Every row gives one point. Each copy is the shape, with its points in the same order, turned, moved and blurred by noise. Is it also mirrored, or only turned?
In the rows, 128 means zero.

Shape (8 x 3):
[[ 75 117 140]
 [148 176 141]
 [155 142 132]
 [129 149 115]
 [168  70 184]
 [106 126 109]
 [167  69  94]
 [ 80 166 125]]
Copy 1 (8 x 3):
[[ 60 114 109]
 [116 161 165]
 [132 144 139]
 [112 123 150]
 [142 170  53]
 [ 93 101 131]
 [167  89  87]
 [ 59 120 160]]
Copy 1 is: mirrored
Copy 2 (8 x 3):
[[ 81 125 139]
 [149 187 152]
 [160 155 138]
 [140 148 163]
 [152 125  53]
 [119 121 159]
 [183  77 121]
 [ 90 159 178]]
Copy 2 is: mirrored
Copy 3 (8 x 3):
[[ 97  89 152]
 [135 156 117]
 [155 126 122]
 [128 116 108]
 [190  88 184]
 [114 103 105]
 [200  54  97]
 [ 77 124 115]]
Copy 3 is: only turned

Shape (7 x 4):
[[142 111 186 171]
 [107 154 101  97]
 [ 95  95  96 129]
 [141 186 154  96]
 [134 135 104  79]
 [143 110 183  56]
 [147  84 117 142]]
Copy 1 (7 x 4):
[[119  84 190 124]
 [115 176 106 142]
 [121 106  85 129]
 [121 191 170 133]
 [143 182 105 109]
 [107 169 161  50]
 [159  98 127 103]]
Copy 1 is: only turned
Copy 2 (7 x 4):
[[157 157 174 175]
 [105 115  97 101]
 [128  90 157  83]
 [111 157  77 157]
 [124  92  83 122]
 [ 95  86 102 208]
 [160  99 156 136]]
Copy 2 is: mirrored
Copy 3 (7 x 4):
[[176  98 187 137]
 [ 98 153 113 124]
 [125  89  80 105]
 [127 176 169 142]
 [121 167 108  95]
 [139 165 170  49]
 [185 112 121 106]]
Copy 3 is: only turned
Copy 4 (7 x 4):
[[ 78 173 155 190]
 [133 137 118  89]
 [ 78 107 111 106]
 [161 184 150 116]
 [143 118 148  95]
 [115 157 219 105]
 [ 86 102 144 156]]
Copy 4 is: only turned

Shape (9 x 6):
[[150 113 152 129 222 114]
 [149 138 138 135  79 159]
 [178 111 150 133 193  85]
 [126 118 165 102 169  92]
 [158 158 130 102 116 181]
 [128 131  93 157 133 141]
 [132 110  80  97  87 207]
 [152 171 103  88 104 131]
 [173  82 134 122 180 106]]
Copy 1 (9 x 6):
[[149 148 157 106 189 192]
 [ 97 143 140 144  63 120]
 [153 154 179 131 184 167]
 [134 151 161  80 164 133]
 [100 169 126 117  62 162]
 [108 135  95 156 136 139]
 [137 162  69 120  36 118]
 [ 86 198 119 134  97 113]
 [178 156 148 139 167 145]]
Copy 1 is: only turned
Copy 2 (9 x 6):
[[125 205 115  85 199 104]
 [118 114 151 147 120 145]
 [146 222 143 108 171  91]
 [113 167 128  89 150  63]
 [ 98 132 126 104 119 178]
 [116 148  99 164 149 130]
 [138  90  80 116 109 179]
 [100 165 109 119  88 151]
 [169 185 118 104 172  96]]
Copy 2 is: only turned
